Rows are points. The ring and each string are closed loops that go straight from each point to the next, and from the last back to the first. Before rounding, they use only three directions, however many columns there are. Count how often each string passes through the ring. Passing back the other way cancels.
In the rows, 128 means zero.

Ring (10 x 3)
[[187 131 102]
 [192 148 123]
 [180 166 146]
 [133 177 160]
 [ 98 169 155]
 [ 68 137 135]
 [ 66 115 120]
 [ 80  93 100]
 [125  89  78]
 [156 104  80]]
String (19 x 3)
[[ 46 112  97]
 [ 85 138  88]
 [126 114 119]
 [129  76 104]
 [147  48  66]
 [178  63  75]
 [184 110  64]
 [152 162  73]
 [146 144 109]
 [165 132 130]
 [204 128 163]
 [197 152 175]
 [169 191 178]
 [120 212 154]
 [108 170 119]
 [120 142 123]
 [111 124 149]
 [ 95 143 120]
 [ 55 150 101]]
Times through: 2

Ring (8 x 8)
[[188 142 163 132 137  91 146 160]
 [193 173 124 130 137 106 155 174]
 [149 198  88 119 127 134 154 180]
 [ 84 180  86 104 112 149 140 170]
 [ 52 133 109  96 103 139 127 154]
 [ 58  96 147  99 104 118 120 141]
 [ 84  88 174 108 111 103 120 137]
 [144 106 192 124 126  88 131 142]]
String (14 x 8)
[[199 197  65 123 136 120 165 194]
 [172 170  44 110 127 122 160 194]
 [139 234  53 116 126 155 160 192]
 [119 192  52 106 118 146 152 186]
 [125 136  58  99 115 123 146 180]
 [113 167 120 114 120 130 140 163]
 [107 204 133 122 122 144 141 161]
 [131 141 101 109 120 117 143 169]
 [162 144  55 106 124 114 154 188]
 [191 207  80 126 137 125 163 190]
 [201 222 115 137 142 122 162 182]
 [157 196 148 132 133 123 148 164]
 [163 198 144 132 134 122 150 166]
 [209 224 109 138 144 121 165 185]]
Times through: 0
String (17 x 8)
[[162 161 161 130 132 107 143 158]
 [191 185 197 146 143 101 147 154]
 [236 180 188 151 152  86 156 163]
 [210 126 111 123 136  85 155 177]
 [170 122  99 113 127  98 148 174]
 [183 142  95 117 131 102 153 179]
 [154 156 111 118 127 114 147 171]
 [143 200 138 128 130 130 147 165]
 [164 249 114 135 136 144 159 179]
 [176 222  68 123 134 137 164 192]
 [173 157  52 109 127 116 158 191]
 [152 135  86 109 123 110 148 176]
 [148 194 136 128 130 127 148 166]
 [187 220 139 139 141 123 157 173]
 [242 202 126 143 150 100 166 184]
 [221 141 111 127 140  86 158 180]
 [162 117 108 112 125  97 145 170]]
Times through: 3

Ring (9 x 12)
[[193 126 118  97 158 156 137 173 142 122 171 113]
 [198 149 103 118 154 153 167 163 146  99 158 115]
 [165 168  97 139 135 149 167 137 141  69 155 136]
 [132 172 103 145 117 147 144 119 135  55 160 155]
 [ 80 162 112 145 104 143 108  99 122  56 173 183]
 [ 51 131 108 133 126 132 102  99 113  95 188 200]
 [ 65 107 106 117 151 129 109 117 113 129 194 191]
 [ 99  99 113 102 161 136 109 139 119 144 194 169]
 [155 106 123  90 160 150 112 165 132 139 185 134]]
String (17 x 12)
[[156 126 109 109 156 147 139 153 134 119 175 138]
 [146 136 123 110 133 153 112 145 133  97 175 141]
 [180 136  94 118 168 145 175 159 141 116 164 127]
 [224 150  77 126 181 145 221 172 152 112 149 106]
 [232 164  76 134 174 148 228 169 155  96 142 102]
 [216 165  79 136 166 147 217 161 152  90 145 111]
 [224 170 106 124 140 162 171 166 153  73 148 100]
 [156 146 123 114 128 156 116 146 136  86 170 135]
 [144 137 103 121 150 144 146 142 133 105 171 146]
 [191 132  95 112 173 146 176 167 142 123 164 121]
 [236 116 124  79 171 164 140 200 149 139 169  86]
 [198 112 149  72 144 169  82 186 140 127 182 102]
 [189  92 143  64 163 162  87 190 137 154 189 108]
 [165  90 122  79 177 148 117 176 132 162 189 128]
 [163  95 142  72 154 158  80 175 131 146 192 124]
 [170  94 127  78 170 152 109 178 133 155 188 124]
 [171 106 104  96 181 143 152 170 135 151 178 129]]
Times through: 1
String (12 x 12)
[[ 31 114 124 119 120 134  65  99 107 106 201 207]
 [  7 123  94 144 133 118 111  80 103 104 195 229]
 [ 48 143  85 153 135 122 143  89 114  88 179 208]
 [104 145 102 135 133 139 133 118 126  87 174 171]
 [115 151 115 130 119 147 115 122 128  75 173 161]
 [107 180 130 141  81 158  88 106 130  28 167 163]
 [ 90 184 121 152  81 152  98  95 127  24 166 175]
 [ 66 163  90 159 119 131 142  89 120  62 170 197]
 [ 39 148 102 149 114 130 110  84 113  72 183 209]
 [ 91 129  91 133 153 129 148 118 122 111 179 181]
 [ 93 128 111 122 137 139 113 122 121 105 184 174]
 [ 85 126 133 112 117 147  71 121 119  95 190 174]]
Times through: 2

Ring (6 x 14)
[[151 140 133 101 146 173 146 112 123 133 135 157 116 145]
 [143 175 162  84 107 154  86 124  99 106 115 134 127 178]
 [138 168 168 102  92 144  70 150 104 107 105 109 124 160]
 [133 113 134 144 110 147 121 165 138 131 120  99 120 110]
 [138  81 106 157 143 162 174 152 158 152 139 120 114  86]
 [152  89 102 140 172 182 198 124 156 163 149 156 106  91]]
String (26 x 14)
[[158 152 146  99 148 178 131 119 120 140 126 159 106 136]
 [158 169 151  79 144 177 124 102 107 128 128 169 113 164]
 [135 160 143  82 108 150 112 108 102  97 131 139 141 192]
 [136 142 136 101 116 152 124 121 115 111 131 132 133 165]
 [156 121 127 123 159 180 161 127 139 155 134 154 102 108]
 [173  94 104 135 210 209 220 112 162 191 152 189  82  68]
 [162  82  95 141 197 198 223 114 164 180 157 176  95  76]
 [161  63  85 157 202 198 238 123 176 190 160 171  92  56]
 [138  80  95 144 153 167 195 128 155 147 153 139 121 105]
 [133 121 127 121 118 151 135 135 128 120 133 122 130 141]
 [147  98 116 144 152 171 168 144 151 156 136 135 106  90]
 [151  60  94 175 176 182 208 155 178 183 146 136  94  44]
 [138  53  88 177 158 167 205 156 176 167 149 121 110  60]
 [126  96 111 140 118 146 154 142 142 124 140 112 134 126]
 [133 116 125 126 119 151 138 138 132 123 133 119 129 135]
 [150  90 112 151 160 176 178 146 158 164 138 137 102  78]
 [161  39  78 186 208 200 249 146 195 208 157 157  81  16]
 [144  72  91 152 168 176 209 130 164 162 154 146 111  85]
 [133 114 118 121 126 154 152 126 132 123 140 130 131 142]
 [135 122 124 116 125 155 144 125 128 121 137 131 130 145]
 [155 114 123 128 161 180 166 130 143 157 136 152 103 102]
 [168 117 119 117 189 199 190 109 145 171 144 183  92  99]
 [156 145 133  92 155 180 153 100 120 135 139 171 114 150]
 [136 162 144  80 110 151 112 106 101  98 131 141 140 193]
 [140 143 140 105 120 157 122 126 118 119 127 133 126 153]
 [145 143 141 106 128 163 125 127 120 126 127 139 119 145]]
Times through: 5

Ring (9 x 14)
[[106 148 196 107 131 100 119 110 134 130 127 117 131 132]
 [119 164 150  68 151 139 109 131 131 131  98  96  99 119]
 [130 163 129  65 144 155 109 140 141 133  94  97  97 111]
 [151 149 112  96 100 166 123 152 186 137 115 125 131  91]
 [151 114 116 133  73 150 123 136 190 145 138 147 147 111]
 [135  84 122 145  81 130 110 110 156 151 144 147 131 150]
 [106  58 144 148 107  99  91  76 101 155 144 137 104 201]
 [ 95  74 177 146 117  81  96  71  96 149 146 133 112 198]
 [ 98 113 201 134 119  81 112  89 121 138 143 131 133 163]]
String (25 x 14)
[[108 192 184  54 170 126 115 131 124 122  92  85 102 109]
 [125 175 165  79 135 135 123 138 156 127 108 107 125  99]
 [134 163 161 101 109 135 130 141 178 130 123 124 145  93]
 [133 181 123  46 155 167 110 150 143 129  82  86  89  98]
 [146 178 128  73 120 166 126 159 181 129 102 110 126  78]
 [139 148 140 104 104 145 124 140 175 135 122 126 136 101]
 [126 124 119  90 131 146 100 121 128 142 108 109  93 141]
 [164 151  88  90  93 186 124 165 200 139 110 125 129  78]
 [173 150 113 127  54 171 145 169 242 137 138 154 178  58]
 [143 129 141 130  81 137 128 135 189 139 139 144 154 106]
 [131 111 132 121 101 134 111 119 151 144 130 132 124 137]
 [131  83 108 128  99 138  99 108 135 153 130 133 106 161]
 [133  56 106 157  75 129 100  99 143 159 149 152 121 173]
 [133  78 143 168  63 114 119 105 170 151 162 163 156 149]
 [122  93 151 144  91 112 112 103 146 147 146 143 135 154]
 [108  83 141 124 122 111  93  89 103 150 129 124  96 183]
 [ 83  34 146 141 136  83  69  48  47 161 136 122  67 247]
 [ 85  55 155 131 141  85  75  57  55 155 131 117  72 231]
 [109 102 152 117 125 112  99  96 112 144 127 120 104 168]
 [116 118 193 147  92  93 126 105 158 137 153 146 159 136]
 [ 97 123 249 165  93  55 135  88 153 131 170 153 181 143]
 [ 87 120 213 122 140  74 107  82 100 135 135 118 119 172]
 [ 96 119 173  99 151 101  96  91  91 139 116 105  91 172]
 [109 128 165 102 136 113 106 106 118 138 119 113 108 150]
 [ 97 135 160  74 168 116  92 101  85 136  99  90  75 164]]
Times through: 2
